Rows are points. Each copy is the shape, with its points in the same order, stretched, turned, moved and blurred by noise. Say if it was mirrored as well.
In the rows, zero is written as 128.

Shape, 6 rows:
[[142 153 117]
 [169  99 142]
 [169 107 110]
 [119 168 152]
 [ 99  94 140]
 [109 122 100]]
Copy 1 (6 x 3):
[[122 130 104]
 [176  99 171]
 [144  84 152]
 [125 175 114]
 [127 144 174]
 [ 96 136 128]]
Copy 1 is: only turned
Copy 2, 6 rows:
[[171 105 114]
 [131  68 115]
 [156  78 128]
 [156 137  94]
 [111 140 132]
 [147 138 141]]
Copy 2 is: mirrored

Shape (10 x 4):
[[170 136 102 113]
 [110 156 116  84]
 [150 128 106  68]
 [139 118 111 160]
 [ 86 104 166 125]
 [118 129 154 164]
 [ 77 150 144 149]
 [124 150 163 143]
 [111 118 105 121]
 [108 142 150 129]]
Copy 1 (10 x 4):
[[113 135  96 175]
 [105 139  81 109]
 [ 95 166  81 164]
 [104 112 141 138]
 [116 148 164  78]
 [143 111 161 102]
 [125 101 143  58]
 [162 118 139 106]
 [ 78 131 121 116]
 [137 125 133  96]]
Copy 1 is: mirrored
Copy 2:
[[ 98  89 126 117]
 [114 118 123 164]
 [111  76 142 161]
 [114 144 141  79]
 [189 161 150 123]
 [158 162 122  86]
 [142 183 119 118]
 [159 142 103 109]
 [113 143 155 122]
 [153 146 118 125]]
Copy 2 is: mirrored
Copy 3 (10 x 4):
[[181 127 143 167]
 [148 185 139 126]
 [191 145 165 147]
 [152 100 108 143]
 [ 82 129 139 106]
 [ 92 119 118 138]
 [ 84 158  97 109]
 [ 95 140 133 152]
 [145 130 115 117]
 [102 148 126 130]]
Copy 3 is: only turned

Shape, 11 rows:
[[111 134 123 177 191 118]
 [110  99 141 196 101 158]
 [111 142 140 116 155 116]
 [125 151 116 100 137 127]
 [135  99 139 145 121 102]
 [129 137 140 135 103 106]
 [103 117  96  64 157 129]
 [110 112 161 117 145 160]
 [130 132 126 137 156 129]
 [146 124  98 138 141 113]
 [100 129 139 119 139 128]]
Copy 1 (11 x 6):
[[111 157  59 133 125  68]
 [154 112 143 167 129  72]
 [ 97 108  90 105 120 113]
 [107 123 122  78 125 138]
 [123 127 110 143 143 125]
 [119 106 124 110 154 132]
 [ 74 142 134  83  83 138]
 [122  89 107 138  87 103]
 [121 133  97 115 121 118]
 [125 168 120 103 142 140]
 [ 98 103 109 114 115 105]]
Copy 1 is: mirrored
Copy 2, 11 rows:
[[157 111 101  39 157 194]
 [144 160 104  63  94 131]
 [160 123 132 114 155 161]
 [140 102 145 137 151 144]
 [136 149  90 108 137 146]
 [103 152 133 120 140 143]
 [203  53 127 179 139 166]
 [208 145 120 111 139 118]
 [151 120 116  88 153 149]
 [121  99 105 103 148 159]
 [170 125 130 123 139 155]]
Copy 2 is: only turned

Shape:
[[134 112 125 138 117 128 110 122]
 [131 139 234 130 146 104 132 147]
 [120  71 136 125 113 101 104 152]
 [142 151 127  76 119  95  99  96]
 [154 130 164 141 116 142 154 145]
 [137  60 140 151 188 101 153 100]
 [108 136 138 138 181 101 148 110]
 [137 153 121 131 127 104 149 100]
 [132  53 117 112 115 159 134  89]
 [156 145 160 145 103 114 131 105]
 [148 120 129 148 125 126 153 124]
 [ 82 149 184 139 136 114 142  97]
 [144 146 116 122 119 189  70 100]
 [143 114 143 147 130 129  99 127]]
Copy 1:
[[137 128 130 134 119 122 110 121]
 [161 220 171  84  90 145 186 203]
 [131 143 144 138  91 108  62 149]
 [139  80 126 134 122 145 154 141]
 [159 176 120  99 123 150 147 159]
 [138 149 157 171 169 132 110 138]
 [125 135 120 158 143 116 163 139]
 [131 116 111 144 145 154 164 122]
 [111 116 130 115 154 103  62 132]
 [163 150 135 107 124 179 162 139]
 [143 148 113 135 141 153 133 133]
 [100 163 139 110 105 128 174 159]
 [145  97 125 101 144 106 133  86]
 [155 142 138 131 117 133 122 125]]
Copy 1 is: only turned
Copy 2:
[[122 137 122 124 147 140 118 126]
 [156 166 129 174  98 180 112 127]
 [107 121 137 100 140 196 132 131]
 [151 104 179 126 139 108 123 134]
 [143 171 101 144 132 156 129 155]
 [135 156 142 107 158 147 176  66]
 [133 129 145 150  99  97 141  72]
 [155 128 128 128 104  99 128 110]
 [ 99 172 154  85 208 145 144 141]
 [164 154 110 132 131 129 108 135]
 [142 157 106 123 129 132 141 124]
 [120 146 148 154  76 121  68  99]
 [108 140 126 163 212  95 117 156]
 [134 133 121 139 154 145 131 120]]
Copy 2 is: only turned
Copy 3, 14 rows:
[[142 113 157 121 140 114 150 139]
 [ 50  77 103 118 154  89 115 135]
 [141 115 170 122 184 110 182 143]
 [130  78 106 129  96 127 171 133]
 [ 96 142 151 117 119 111 130 118]
 [120 137 124  65 148 126 136 176]
 [113 120  72 114 137 131 103 143]
 [127 133  95 123  95 115 126 129]
 [154 129 191  51 137 107 155 127]
 [108 109 132 117 101  88 133 139]
 [122 152 140 114 116 118 134 135]
 [101  81  72 102 146  71  74 119]
 [143  68 182 121 107 137 133 127]
 [126  97 161 124 142 116 146 153]]
Copy 3 is: only turned
Copy 4 (14 x 8):
[[123 139 131 124 146 110 124 108]
 [ 62  90 120 126 165 152 133 201]
 [152 148 107 155 174 110 150 129]
 [ 92 124 118 114  94 124 169 107]
 [ 99 119 166 125 143 119 103 153]
 [155 173 143 123 179 168 132  93]
 [120 105 139 108 142 161 135  99]
 [ 96 119 168 113 116 131 139  87]
 [163 157 149  88 146  94 129 128]
 [ 68 128 158 121 137 121 124 120]
 [120 139 165 128 140 129 113 104]
 [ 79  62 144  81 157 127 147 148]
 [103 121 107  78 102  91  85 116]
 [114 141 116 129 153 125 111 112]]
Copy 4 is: only turned

Shape, 15 rows:
[[153  98 147 122 172 142  99 114 173]
 [136 140 141 124 147  97  84 161 150]
 [150 106 116  87 133  90 141 126 119]
 [ 92 147 110  73 115 131 108 122 149]
 [104 108 104  85 129  91 139 147 122]
 [147 156 105  78 113 159 158 114 144]
 [ 84 149 152 116 120 110 122 115  98]
 [123 120 182 125 106 138 125 132 111]
 [151 108 162  96 127  99  90 124 101]
 [149 145 149 107 174 147 105  97 104]
 [151  82 161 149 123 127 136  90 153]
 [ 90 113 124 124 127 137  78 144 132]
 [125 153 127 152 111 163 139 119 120]
 [127 162 156 113 170 122 140  97 146]
 [118 121 157 114 167 103 150 164 105]]
Copy 1 (15 x 9):
[[132 178 144 116 148  89 128 122 113]
 [106 166  65 154 148  93 108 126 109]
 [ 85 119  98 118 109 100 176 115 130]
 [133 157 100 171  86 135 145 122 179]
 [ 66 129 101 144  93 119 153 106 141]
 [163 125 104 110  62 151 152 133 171]
 [127 102 110 178 137 162 130 108 166]
 [114 124 136 130 161 146 139 150 161]
 [ 99 131 114 138 170  89 190 136 125]
 [177 134 136 136 149 134 158 119 111]
 [118 114 167  99 151  95 123 128 149]
 [105 159 142 173 136 124 129 151 130]
 [164 104 128 144 112 167 107 154 154]
 [166 133  92 132 127 140 109  82 149]
 [ 80 139  92 122 148 155 134 102 111]]
Copy 1 is: only turned
Copy 2 (15 x 9):
[[ 55 111 179 164 144 117  80 153 104]
 [ 93 114 158 122  97 139 102 164 120]
 [104 131  89 109 163 124 124 160 119]
 [156 104 173 139 147 115  87 161 159]
 [130 145 106 112 143 124 106 158 161]
 [148  86 121 131 163  81  98 119 106]
 [145 125 152 118 163 197 150 136 154]
 [107  99 113 168 158 172 150 119 133]
 [100 108  99 133 154 187 126 181  98]
 [114 114 143 120 149 184  90 143  72]
 [ 51 126 142 177 201 123 158 124 116]
 [139 146 167 164 110 148 103 148 153]
 [145 127 141 152 147 125 145  86 120]
 [ 86  96 192 102 173 152 107 127 111]
 [100 122  94 104 125 176 115 121 153]]
Copy 2 is: mirrored
Copy 3 (15 x 9):
[[104 157  69  74 110 139 115 121 132]
 [171 156  92 104 111 132 107 161 137]
 [122 144 131 129 101  90 154 139 162]
 [156 140 154 147 156 123  82 112 184]
 [163 135 142 143 110 105 149 134 202]
 [116 141 139 152 167 101 134  94 123]
 [136  84 148 145 142 140  85 166 178]
 [111 118 120 154 131 181 111 147 127]
 [108 138 120 143  90 125  97 155 145]
 [ 84 104  85 121 119 103  76 140 134]
 [ 83 126 116  74 116 162 148 133 118]
 [172 116 121 126 117 158  88 117 172]
 [137  83 128 125 155 146 119 123 100]
 [ 99 122  97  96 155 113 100 164 148]
 [137 124  81 143 104 132 148 175 170]]
Copy 3 is: only turned
Copy 4:
[[147 169 107 122 136  60 120 122 131]
 [159 149 126 129 139 100  94  82 140]
 [107 155 104 123 137 123  73 144 124]
 [ 77 117 148 142 147  99 106 107  95]
 [ 98 161 145 112 147 130  79 117 126]
 [ 58 117 105 139 120 103 136 143 127]
 [129 108 160  98 110 135 110 125  75]
 [157 116 164 113  75 112 109 142 115]
 [156 147 129 141 100 118  80 135  95]
 [124 147  91 118  92  98 144 135  76]
 [179 125 121 109 136  90 120 173 136]
 [153 154 162 148 137 111 128 109 109]
 [139 101 127 121 110 130 176 143 117]
 [106 110 109  79 127  82 116 120  99]
 [119 169 142  73  90 123  85 104 137]]
Copy 4 is: mirrored
